Every row gives one point. To make a cloud, some directions were put in groups of two or more. Within a group, all points are equally far from the middle, so they leave a hole (a ring in 2 directions, a hollow ball in 3). The other directions are filled evenly. Then the cloud was stretched, turned, moved and blurred a little. How many holes are there, and how many directions does each take, smallest first?

Cloud (13 x 2):
[[-49  69]
 [ 17 -24]
 [-19  -1]
 [-64 -57]
 [-13 -28]
 [ 23  17]
 [-15  62]
 [ 55 -33]
 [-77  41]
 [ 25  65]
 [-12 -34]
 [ 20  36]
 [-19   5]]
Holes: 0

Cloud, 14 rows:
[[-17 -34]
 [ -9 -68]
 [ 19 -28]
 [ 22  80]
 [-19  31]
 [-34  11]
 [-47 -63]
 [-27  39]
 [ 19  82]
 [-14  57]
 [-31  10]
 [-10  57]
 [ 50 -30]
 [ 18 -29]]
Holes: 0

Cloud:
[[ 13  97  24]
 [-56   4  11]
 [ 46 -71  31]
 [-30 -13 -47]
 [ 16  49 -37]
 [ 53 -19 -49]
 [ 15  22 -49]
 [-26   1 -51]
 [ 55 -17  30]
 [-46  -3 -36]
 [ 54  10  24]
 [ 79 -46  22]
 [-49   8 -38]
 [-10 -23  31]
 [ 18  14  43]
 [-53  -1 -27]
 [-21 -57 -38]
 [-15  93 -34]
 [ 52  21  22]]
Holes: 1 (2)

Cloud (28 x 4):
[[-70  12  16 -39]
 [-17  14 -78 -27]
 [-42 -23 -39 -17]
 [ 42 -38 -37 -14]
 [-19   2 -76 -41]
 [-15 -68 -47 -54]
 [ -9 -51 -18 -18]
 [-61 -45  20  -1]
 [-47 -12 -12 -68]
 [-79 -32  -9   1]
 [ -5 -60 -56 -45]
 [ 52  29  15 -28]
 [-35  -1  38 -77]
 [-16  17 -22 -14]
 [ 26   3  -1   9]
 [ 13  16 -72 -48]
 [ -9  -3  45 -54]
 [-70  -7  36 -62]
 [ 64 -57 -28 -12]
 [ -9  24  49  -6]
 [-69   1  43 -53]
 [  2   6 -54 -54]
 [-68 -29  34  -4]
 [-34 -22 -60   2]
 [-64 -29 -23 -27]
 [ 59  37 -57 -39]
 [ 19 -21  41 -58]
 [-66 -25 -12 -43]]
Holes: 0

Cloud, 30 rows:
[[ -9  70 -35  20]
 [ 49   4  60  64]
 [ 18  37  41  -8]
 [ 40 -10 -12 -38]
 [-37  23 -51  -4]
 [-54 -12 -51 -13]
 [ 29 -76   4 -13]
 [ 24 -30  55  13]
 [ 23   3 -59  37]
 [ 34  42 -55 -13]
 [-29  -9 -52 -79]
 [ 70  30  17   4]
 [-31  22  15  39]
 [-39 -55 -56 -17]
 [-31  26 -37 -56]
 [ 31 -25  32  57]
 [ 30 -75  -6 -28]
 [ 34  35  67  40]
 [-21 -14 -39 -82]
 [-78   3  21 -16]
 [ 20 -70 -51 -29]
 [ 65 -25  37  47]
 [ 70 -41 -20  21]
 [-11  80   5  36]
 [ 50 -50  13  -7]
 [-18  70  23  20]
 [-19  -6  52 -34]
 [ 66 -45  -3  15]
 [-49 -11  31  17]
 [-65   4  38 -10]]
Holes: 1 (3)

Cloud (53 x 6):
[[ -24  -59   19   -3   35  -63]
 [   5   27   56  -25    8   26]
 [ -91   11  -48   23    5   20]
 [  24   51   31   25  -43  -27]
 [  18   26    8   35   79  -38]
 [ -36  -33    5   37    8   65]
 [ -33    7  -86   52   12  -12]
 [  10  -68  -65   -7   36   24]
 [   2  -13  -11   32  -10   74]
 [ -19  -97  -20   -4   23   -2]
 [  11   11  -78   63   -2   -3]
 [  50    8  -15   48  -52  -12]
 [ -56    7   14   27   19   60]
 [  51  -75  -38   20   38  -23]
 [ -70   26   30   94   17  -26]
 [ -60  -67  -42   80   37  -39]
 [ -15  -61   -4   17   16  -72]
 [  62   21  -33  -40  -25   17]
 [  70  -53   -1   34   15   -7]
 [ -30   71  -39  -14   24  -30]
 [ -14  -39  -27  -55  -12   10]
 [ -69    9   31  -35   39    6]
 [  20   -8  -64  -22  -30  -11]
 [ -28  -46   -6  -43  -26   19]
 [  32    3   40  -30  -25   34]
 [ -89   43    9  -15   14   20]
 [   9   42  -37  -36   -8  -34]
 [  17   -7   -1  -30   72  -34]
 [  48  -47    4   75   -7  -15]
 [ -80   37  -43   41   30  -38]
 [ -22  -67  -61   73   47  -39]
 [  39   30   20  -19   57    3]
 [ -36   21   27  -29  -52    2]
 [   1  -29  -45   59   87   -8]
 [ -49   29   -5  -18  -14  -51]
 [  11  -70   31   26   -8   25]
 [  36  -50   -4   38    9   51]
 [ -22 -102   -8   18   22  -28]
 [ -15  -28   12  -22  -53   39]
 [ -54  -90   -5   75   19  -18]
 [   3   12  -18  101   47  -17]
 [ -52   41   30  -24  -40   -9]
 [ -30   53  -44   49   46  -48]
 [ -84   -7  -52   50  -12    2]
 [ -30  -51    6   91  -30  -17]
 [ -24  -27  -52  -13  -38   -8]
 [ -25  -20  -11   24  -36   67]
 [ -12    8  -87   10   18   34]
 [ -16  -42   62   28    0  -40]
 [ -32  -87  -15   -7    6   24]
 [  -6   95   21   16  -16    4]
 [  64    7  -10  -26  -35   40]
 [ -40   35  -16    3   16  -70]]
Holes: 3 (2, 2, 2)

Cloud (83 x 8):
[[  -7   70   14    9    1   13  -67  -28]
 [  -7   11    2  -26   77   32  -38  -39]
 [ -40  -33   24  -53  -22   74  -54   28]
 [ -10 -100    4   28  -38   23  -29   -4]
 [  26  -51  -40  -76   12  -30  -35   -6]
 [  49  -23  -84   26   -1  -23  -21   83]
 [  56  -34  -21   29   28   -5  -79   32]
 [  14  -38   24   31  -45  -99   37   20]
 [  -8  -38   23   66  -19  -67    7   50]
 [  13  -89  -21  -43    9  -74   27  -12]
 [ -13    6   24   23   47   28   -6   65]
 [   4   23   -8  -25   52   91  -50   22]
 [  39   37   -8  -26   46  -77   11    6]
 [ -23   -3   26  -50  -18  -77  -15   31]
 [ -25   20   26  -13  -34  -15  -88   15]
 [  18    7   15   29  -40   84  -32   51]
 [ -32  -73  -39  -23    3   60  -34   21]
 [ -23  -49   50    9   73   17  -11   27]
 [  -9  -41   16   25  -33   62  -22  -32]
 [ -26  -44   28   45    6  -84  -15   25]
 [ -14   24  -61  -44   -2   38  -60   15]
 [ -25   20   17  -52  -84   -7  -26   -4]
 [  -9  -33  -44   -4   41  -35   47  -64]
 [  18   42   46   26  -19   51  -22   55]
 [  68   70  -58  -21   -9   17  -59   37]
 [  87  -16   -5   -8  -44  -53  -40   45]
 [  58  -18  -24  -11   87  -11    8   30]
 [  67    2  -18  -45   -7  -52  -58    8]
 [  44    8   10  -76   57    7  -25  -14]
 [  11  -13   26   -2  -64  -76  -47   44]
 [  15  -38  -69  -79   15   39  -26   15]
 [  49  -19   58   41  -21   -6   23   33]
 [  66    3  -41   34    8    3   57  -21]
 [ -14  -21  -27   37  -18    9  -10   92]
 [  15  -61   41   35  -71   -4  -22  -16]
 [ -51  -72   31   33   22  -11   36  -38]
 [  25   87  -44   17   10   16   22  -22]
 [  17   68    9   30  -25   39  -65   35]
 [  36   -5   -1  -75  -11   77   10   -5]
 [ -24   21   38  -61  -46    9  -65   20]
 [ -27   61   44   -9  -22   68  -26   -7]
 [ -11  -52   71   12   -7    0   40  -48]
 [   3  -45  -37  -52    7  -81   12  -31]
 [   5  -34   46   11    3   32   45   58]
 [  -5  -25   24   -8   40  103  -33   31]
 [ -16 -113    9   14  -49   20    1   43]
 [ -10  -13   30   60    5  -64   -3   47]
 [ -34   57   33   19  -31  -13   21   36]
 [ -17   57   -8  -13  -17   59  -64  -10]
 [ -35   -5    0    9  -71   13   23   57]
 [  -7   -6   42  -32  -56   73   -4  -11]
 [  51   -7    0   -5   -9   26   72    9]
 [  31   17   32    3  -79   48   -2   21]
 [  -4   61  -22    6  -33   10  -78   -3]
 [ -21   29  -79   14  -39  -10    6   -5]
 [ -36  -42  -14    3   58   58   31    8]
 [  36  -12    5   13 -109  -27   -6   25]
 [  32   10  -12   81   17  -36   11  -39]
 [ -35   26  -58  -13   25   38   24   19]
 [  -2   17  -41  -94  -26   -6   -9   27]
 [   8 -103  -67  -11   29  -13   -5    6]
 [  14   15  -75   16  -31  -83   12  -29]
 [   5  -43  -35  -18   54  -12   56  -56]
 [  39  -87   56    8  -21   37   -5   19]
 [  35  -13  -63  -21   24   19   60   53]
 [  90   45  -38   23    8   11   21   31]
 [ -18 -108   26  -19  -16  -50   46   -5]
 [ -31  -37   53  -34   15   58   50   13]
 [ -58    0   22   41  -34  -31   38  -36]
 [  24   42  -38    3   -3   43   -7  -58]
 [   6  -71   50    2  -12   82   -7   14]
 [ -45   18   16  -11  -50  -37  -64   12]
 [   2   -3  -60  -68  -36   17   38   28]
 [ -75  -17   46   -8   12   13   32  -47]
 [  87  -62  -51    5  -26   16    3   -2]
 [   3  -16   16   29  -63   72  -19   11]
 [  31   -5   56   42  -65  -29  -32  -13]
 [ -35  -43  -23   -6   48   16  -15   65]
 [  28   16  -49  -77  -50   37   -7   48]
 [  81    1  -20  -26  -50   48   -4   61]
 [ -73  -69    8  -12   -8   31   28    8]
 [ -14   34  -28  -82  -15  -22   21   28]
 [  -4 -105   -4   27  -14    7  -45   -6]]
Holes: 3 (2, 2, 4)

Cloud, 100 rows:
[[  27   22   12  -28   31  -13  -16   43    8]
 [ -17    6   23   29   -8   28   46  -33   98]
 [  53   63  -14  -17  -39  -18   33  -29  -61]
 [   5   26  -35  -26   21   13   11   35   38]
 [ -34   37   11   73   36   37   55   41  -31]
 [   4  -68   30   11  -11   72   -1   44   30]
 [ -44  -23  -30   37  -45   -1  -18   45  -53]
 [  41  -16   31   18  -83   29   28   11   17]
 [ -16   87  -34   53  -82  -39   35   -3   41]
 [ -60  -20  -40   52  -38   -8   -6   -6  -47]
 [  97   42    8   29   18  -27   15   28   -4]
 [   4  -13  -28   -7  -20  -57   62   21  -39]
 [ -33   54  -28  -43  -81  -47  -58  -23    3]
 [  -6   72  -13   37  -35    5  -94    0   -3]
 [  66   90  -10   21   -4   31    3  -31  -24]
 [  44   35   44   74    6   57   32   11   30]
 [  -5  -80   57   14   27   -1  -10   28   36]
 [ -47    6  -16   35  -79   -7   61    9  -41]
 [  52   10  -10   50    6   14  -63   32   27]
 [  50  -22   65   29   -6    2    6   46   29]
 [ -44   -9  -29   46    7   -1   84   12  -28]
 [   3   79  -26  -29  -15   52   -4   36  -22]
 [ -43   -9  -14  -10  -23   -1   97  -31    4]
 [ -41  -43   32  -21  -30   40  -36   45   18]
 [  24   -8   -2   -4   13   68  -71  -18  -21]
 [  42  -28   -3   15  -44   22  105   13   21]
 [ -19  -53  -32    2  -66  -47   73  -10   45]
 [  49   -8   -1    7   -4  -14  -80  -25  -57]
 [  14    8   -9   41  -82   44   59   48   14]
 [  34   68    3   18   -3   78   44   49  -34]
 [  24   12    6   43   20  -16  110   52  -16]
 [ -29   19   23   89   19    1   14   41  -21]
 [ -45   13   38   32   11   37  -86   30  -35]
 [ -55  -65    7   41    9   77  -24   29   33]
 [ -17   45  -40   11    0  -44   -1   46   -1]
 [  17   15   22   67  -30  -17  -51   34  -70]
 [ -28  -29   24  -12  -51   30   94    7   43]
 [ -32   86    8  -16    7   41    6   32  -38]
 [ -61    6  -61   26  -23   68  -23   12   -6]
 [  80   83    9    1   17   19  -32   13  -55]
 [ -45   57  -14   -8  -45   18   16   60  -51]
 [  25  -20   -3   33  -45  -26  -78   40  -14]
 [  29  -39   31   48  -34    9   25  -41   54]
 [ -25  -81    4  -28  -20   44    4   -7   63]
 [ -10    8  -27   -4   55    7  -57    2  -63]
 [ -18   42   48   -4   11  -25   64   -9  -53]
 [ -70   -5    5   23   41   32  -56   -7  -67]
 [ -45  -15    1  -18  -93  -41  -27  -25  -44]
 [  36  -16   13   18   83   44   19   26    1]
 [ -30   69   25  -19   20  -18  -40  -19  -71]
 [  -5   26   -4   86  -68    3  -29    6  -21]
 [  -1  -44   29   50   37   85    7   -4   38]
 [  30   18   13   71   40   15   65   56   32]
 [ -50   40   -4    8   37   21  -50  -18   10]
 [ -23  -65   11  -16  -18  -26   17   53   44]
 [  44   38  -21   53   32   35   15    6   62]
 [   3   48   17   -6   47   43  -46   38  -87]
 [  -7  -11  -45   50  -46   -8  -49  -47   56]
 [  63   32    4   61   -2   36   87   50  -32]
 [  11  -25  -44  -44   -5  -22   30    9   15]
 [  14   29   51   41  -29   34  -16  -44   -7]
 [ -62  -20   30  -16  -15   25   43   11   70]
 [  39   67  -27   46   15   72   46   -9   21]
 [  -7   13  -67    0  -80   50  -33  -20   52]
 [ -28   52   15  -55  -26    1   24  -13  -49]
 [  31   23   57   26   16   -5   41   -4  -88]
 [ -97  -19    6    2  -48  -12  -72    7   -5]
 [  25  -57   15   34    4   70    3  -21   55]
 [  17   38  -47  -16  -26   37  -64   25  -61]
 [  16   81   26    1  -38  -17   58   11  -90]
 [  54   19   -8   26   15  -53   49    4  -54]
 [  32    4   -6  -41  -71    0  -45   35  -34]
 [ -64   74  -33   18   -9  -20   22  -31  -50]
 [ -85   31    4  -18  -47   30   34   25   17]
 [  12  101   34   25  -12   40   29   31   -1]
 [ -29   40  -25   52   28   29   72  -22   48]
 [ -14  -49   50    3  -68   -1   33    2   -8]
 [  92   40   24   59  -15    1   -6   -3   -6]
 [ -67   25    3   -3   -7  -46   68  -16  -10]
 [ -42   31   48   16  -50  -54  -39   -9  -39]
 [ -20   58   41   29  -60  -35   80    7    5]
 [  30  107   46   26  -10    9    2   34  -61]
 [  58   33    1   40  -39   47   57  -16  -25]
 [   2  -23  -18  -12  -52   -7  -86   42    9]
 [  20   44  -10  -12  -12  -80   22  -26  -22]
 [  16    3  -71    8  -79  -23   10   24   68]
 [  28  -18   -5   19  -66   29   64  -32   15]
 [ -44   11    2   70  -10  -17  -57   30  -25]
 [   1   43   11   19  -45    7  -44    9 -118]
 [  -1  -38  -31   41  -52   27   -6   52   74]
 [  -6  -31  -50   22   17    1   62   42   -3]
 [   3   43   11  -43  -36    8   -6  -26   53]
 [  53   61  -52   36  -70    6   58   -8  -20]
 [  18   86    8   70  -12  -10   -1   32  -86]
 [  32   19   22   36   13   78   20  -30   -7]
 [  -1   -9   19   81   27  -16   -5   48  -48]
 [   9   83   11   40    7   69    5  -28  -19]
 [ -52   39  -28    7 -115   -2  -62  -15  -14]
 [  17   81  -15   -9  -81   30   20   46  -29]
 [  -9   38  -36    3  -68   67   49   22   75]]
Holes: 2 (3, 6)
